Rows are points. Examples show where two turns around zero, p and q, send a point. Where does a point land after both, in the order given? Backwards means that the second turn is done in reverse. Each puzzle has new turns, and all numbers are rounded.

Turn p:
[ -7 -22] => [23 -5]
[27 -1] => [-2 27]
[-15  55] => [-53 -21]
[ -5 -32] => [32 -2]
Turn q:
[30 17] => [34 -2]
[-23  25] => [-6 33]
[ -6 -42] => [-28 -32]
Where do these land?
p, then q backwards: [-6 16] => [ -9 -15]
p, then q: [25  2] => [ 9 23]
q, then p backwards: [44 13] => [-17 -43]
p, then q backwards: [ -4 -11] => [11  4]
p, then q: [-58 -21] => [ -7 -61]

Turn p:
[-11 -37  -5  -1] => [ 15  11 -32  11]
[ 20  36   7 -32] => [-33  -7  36  18]
[ 24  24 -43 -16] => [-34  39  23  -8]
[ 10 -44  25  24] => [  6 -25 -50  -7]
[-43  21  16  26] => [ 46 -18  23 -15]
Turn q:
[21 39 21 -3] => [17 30 34 10]
[ 13  34 -27 -11] => [ 27  30  -3 -22]
[  4   9   0 -27] => [  8  22 -12  12]
[-16  37  20  51] => [ 29 -29  53  -7]
[-30 -38  -1  -1] => [-15 -35 -28  11]
[ -3 -42 -47 -20] => [-22  -2 -57 -25]
[ 10 -39  34  11] => [-45 -16  12  22]
Where do these land?
q, then p: [-25  29  -9  17] => [-35  -9 -22   8]
q, then p: [-12  38  46  22] => [-12 -57 -25 -15]
q, then p backwards: [ 16 -46   6  33] => [52 23 16  0]
q, then p: [ 25  -7 -21 -26] => [ 2 21 37 -1]
p, then q backwards: [ -5 -14 -21 -46] => [ 16   2  31 -39]

Turn p:
[ -6 -14  39 -10   0   3  18  47] => [  5 -24  26  -4  27  23 -36 -21]
[ 13 -40 -13  18  54 -28  63 -10] => [ 20 -49  -5 -16  41 -10  65 -30]
[ 63  -8 -16 -11   3  12  17 -64] => [-15  10  -1  53 -20   1  73 -12]
[  8 -19  10  15  15   7 -28  15] => [-37  -4 -10 -11  12  -1 -12 -12]
[-17  44  -4  22   3  16  11 -13] => [ 15  -2  17  -8 -35 -38  -3   6]
[-15 -19  -9 -46  -5  31 -53  32] => [-24  44 -13 -26  -9  52 -35 -14]
[-4 52  0 21 -2 22  8 -6] => [  9   7  27   1 -34 -41  -9   1]
[  6 -36 -38   7 -26 -23   6  49] => [ -2  23  13 -25  65  17   6  25]
[-27 -10  31 -11 -19   3 -21 -27] => [ -7 -20 -21  12 -29  25 -22  22]
[-20  50   1  -5 -22 -42 -21 -23] => [ 35  16 -33  24 -18 -29 -27  33]
Turn q:
[ -2   2 -13 -10   3 -16  43  64] => [  8 -10 -48 -18 -20  -9 -56 -10]
[  1   5  24  22 -37 -43  11  51] => [  6  -9 -47 -22 -25 -45   5 -38]
[ 2 40 27  1 59 10 -7 20] => [ 59  20  23 -17  17 -20 -28  16]
[ 24  10  12  -7 -37  39  -8 -52] => [-30  16  36 -12  29  34  36 -25]
[ 16  -1 -12  39  -6 -29  46   2] => [  8 -22 -58   2  29   1   5 -11]
[-14  38  -7  -6  -2 -17 -27  -3] => [  6  -5  28  23   5 -30  -8 -20]
[ 10 -63 -29 -36  18  13 -42 -45] => [-55  -2  36  19  -9  21  18  70]
[-30 -30   7 -24 -10   3   0 -24] => [-23  28   1  26 -25  18  13   9]
[ -7  -1 -10  21  12  40 -16 -12] => [ 21 -16  29   0  -1  31  13   9]
Where do these land?
p, then q: [  4  -4 -14  10  29  44 -11  26] => [-12  47  18  31  -2   0  -1 -14]
p, then q: [  2 -35  -7 -32  -8 -30  31  -5] => [ 14 -10  -5 -31  23  40 -15  25]
p, then q: [-18  19  28 -28 -24  -2  22  15] => [ -1  -8  23 -43   4  -7  31   9]
p, then q: [  4 -31  10  48  38  20 -66  -5] => [-13   3   4  81 -49   5 -18  -2]
p, then q: [-37  16 -16  13 -23  12 -22 -43] => [-26 -24 -14 -16 -32 -13 -21 -42]
p, then q: [-17   2 -15  24  32 -20   4  25] => [-24  15   0  16  12 -21 -23  32]
p, then q: [ 38   6 -10  -6 -36 -20 -10  45] => [ 61   2  24  -2  18 -26  -7   9]
q, then p: [ 10  -7  23 -13 -27 -15  87 -51] => [ 26  28   3 -54 -60 -49  36 -16]
p, then q backwards: [ 16  34   3 -15  20  11 -34  -7] => [-29   7  17 -27 -23 -22  14  16]
